Rows are points. Any point is a mix of the corners, with weights that add up to 1. It lies inside the corners' shape when no weight is negative. Is each point inside? If not, which corners have a negative weight?

Corners:
(1): [0.20 0.60]
(2): [-0.33 -0.16]
(3): [ 0.05 -0.18]
Points:
[-0.18  0.04] => inside
[-0.33 -0.28] => outside (1)
[0.07 0.18] => inside
[0.06 0.01] => inside
[-0.41 -0.32] => outside (1)
[-0.22 -0.36] => outside (1)
[-0.16  0.22] => outside (3)
[-0.04 -0.14] => inside
[0.39 0.63] => outside (2)

Corners:
(1): [-0.16  0.12  0.27  0.00 -0.31  0.23  0.27 -0.32 -0.31  0.24  0.28]
(2): [-0.35  0.53 -0.80  0.22 -0.06  0.49 -0.14  0.25  0.57  0.22 -0.14]
(3): [ 0.38 -0.33 -0.67  0.10  0.46 -0.21 -0.07  0.36  0.13  0.22  0.18]
(4): [-0.31 -0.07  0.18  0.51  0.02  0.32 -0.30 -0.47  0.02 -0.15 -0.01]
(5): [-0.26 -0.11  0.47 -0.11  0.12  0.85  0.25 -0.49  0.00 -0.13 -0.01]
(6): [ 0.64  0.80  0.58 -0.17 -0.10  0.18  0.20  0.89 -0.74  0.13  0.47]
(7): [-0.40 -0.21 -0.17 -0.32 -0.12 -0.01 -0.42  0.00 -0.11 -0.51  0.07]
(8): [-0.20 -0.19  0.26  0.24 -0.29  0.60  0.39 -0.17  0.43 -0.30  0.01]
(9): [-0.51  0.10  0.23  0.51  0.48 -0.26  0.25 -0.25 -0.20 -0.36 -0.27]
(10): [-0.35  0.32  0.53  0.16  0.30 -0.17 -0.15 -0.23  0.25  0.09  0.02]
(11): [ 0.30 -0.07  0.57  0.04 -0.31  0.31  0.12  0.36 -0.50  0.49 -0.42]
(12): [ 0.56 -0.06  0.02 -0.37 -0.32  0.29  0.07 -0.44 -0.11 -0.33  0.03]
Points:
[ 0.22  0.01  0.17  0.07 -0.17  0.52  0.31 -0.14 -0.13  0.00 -0.02] => outside (7, 10)
[ 0.08  0.03  0.31  0.16 -0.01  0.27  0.06  0.05 -0.10  0.09 -0.13] => outside (1, 7)
[-0.20  0.17 -0.11  0.11  0.06  0.24 -0.03 -0.13  0.11 -0.13  0.11] => outside (11)
[ 0.08 -0.10  0.29 -0.13 -0.05  0.18  0.09 -0.10 -0.15 -0.14  0.03] => outside (2, 4)
[ 0.00  0.08  0.10 -0.03  0.01  0.19 -0.08  0.19 -0.10 -0.15  0.00] => outside (1)
[ 0.53  0.56  0.35  0.04  0.21  0.13  0.35  0.59 -0.14  0.17  0.05] => outside (1, 4, 7)
[-0.19  0.07  0.04  0.10 -0.03  0.24  0.05 -0.02  0.05 -0.16 -0.01] => inside
[-0.30 -0.08 -0.02  0.09  0.07  0.17  0.18 -0.21  0.15 -0.05 -0.16] => outside (4, 6)
[ 0.11  0.06  0.08  0.07 -0.13  0.42  0.21 -0.18 -0.02 -0.01 -0.01] => outside (7, 10)
